Every row gives one point. Each copy is the shape, with its points in the same order, stretched, turned, moved and blurred by noise. Say if it was mirrored as well.

Shape:
[[ -5  25]
 [-75  -8]
 [ 22   2]
 [ 26   4]
 [ 20  14]
 [ 18  21]
 [ 27  24]
 [ 17  15]]
Copy 1:
[[-24   2]
 [-61 -45]
 [ 15   1]
 [ 19   3]
 [  5   7]
 [ -1   7]
 [  5  15]
 [  2   6]]
Copy 1 is: only turned
Copy 2:
[[  7  44]
 [-69  -8]
 [ 49  16]
 [ 54  21]
 [ 41  33]
 [ 31  45]
 [ 43  41]
 [ 29  37]]
Copy 2 is: only turned

Shape (6 x 3):
[[ 22   5 -26]
 [ 53 -40  -3]
 [ -5 -42   9]
 [ -2  35  14]
 [-12 -15  40]
 [ -6  -4 -20]]
Copy 1 (6 x 3):
[[-37  12  16]
 [-54 -53  23]
 [ -6 -36 -20]
 [  1  -1  36]
 [ 11 -51   4]
 [-13  17  -9]]
Copy 1 is: mirrored
Copy 2:
[[ -7  32  14]
 [-69  13  74]
 [-13 -32  47]
 [-16   8 -55]
 [-28 -47  -5]
 [ 18   7  21]]
Copy 2 is: only turned

Shape:
[[ -4  37  -2  48]
 [  4  36  -2  -5]
 [-19  16  65  16]
 [ 19 -27 -33  37]
 [  7 -37 -32 -50]
 [ -6  -1  33  -2]
 [-18 -23 -29 -10]
 [  3  27 -39  24]
 [-36 -15 -16   0]]
Copy 1, 9 rows:
[[-41 -34 -40 -10]
 [-30   0  -5 -26]
 [-57 -23   0  35]
 [ 25 -13 -61  25]
 [ 60  30   5  -2]
 [-17  -3  -3  23]
 [ 41 -11   3  11]
 [ -7 -24 -26 -29]
 [ 29 -24  14  13]]
Copy 1 is: only turned
Copy 2, 9 rows:
[[-28  -3  17  31]
 [ -8  18 -23  25]
 [-46 -43 -23   5]
 [ 43  18  61  -6]
 [ 61  44   3 -30]
 [ -1 -13 -14  -4]
 [ 24  34  25 -30]
 [  8  33  28  29]
 [  4  23  22 -28]]
Copy 2 is: mirrored
Copy 3, 9 rows:
[[-33  62  37 -30]
 [-10  22   4 -55]
 [ -9   8  66 -42]
 [  0  64   0  26]
 [ 28 -29 -50 -15]
 [  5   3  29 -33]
 [-11 -12 -21  -5]
 [-26  50  -7 -25]
 [-25 -23  -5 -10]]
Copy 3 is: only turned
Copy 4 (9 x 4):
[[ 54 -18 -23 -12]
 [ -2 -21 -10 -34]
 [ -7 -44 -85  24]
 [ 29  37  50  27]
 [-61  57  48  -8]
 [-20 -14 -39  16]
 [-13  59  15  -6]
 [ 36  13  24 -31]
 [ -5  53 -15  -5]]
Copy 4 is: mirrored

Shape:
[[ 19 -17   3 -18]
 [ -2 -21  56  -5]
 [ 31 -14 -19   1]
 [ 16 -10 -19   9]
 [-59 -33 -33  22]
 [ 29 -30  40   6]
 [ 54  12 -36   6]
 [  2  29   3  -1]]
Copy 1:
[[ -4  15 -42   6]
 [ 24 -19 -30  20]
 [  5  19 -24 -12]
 [  0   6 -20 -14]
 [ 12 -68  11 -61]
 [ 44   1 -40   9]
 [-14  46 -15  -5]
 [ -9  13  -6  16]]
Copy 1 is: mirrored
Copy 2, 8 rows:
[[ 20  16  35 -16]
 [-18  59  18 -14]
 [ 14 -10  36 -18]
 [  7 -21  27 -24]
 [ -3 -31 -14 -95]
 [-24  43  40 -10]
 [ 23 -43  39  16]
 [ 11 -12   1  16]]
Copy 2 is: only turned
Copy 3 (8 x 4):
[[-24   5 -19  -2]
 [-62  32  -4  43]
 [-21 -30 -11 -29]
 [-19 -30   6 -28]
 [ 16  23  88 -29]
 [-84   2 -16   9]
 [  0 -80 -32 -44]
 [ 24 -35  -7  27]]
Copy 3 is: mirrored
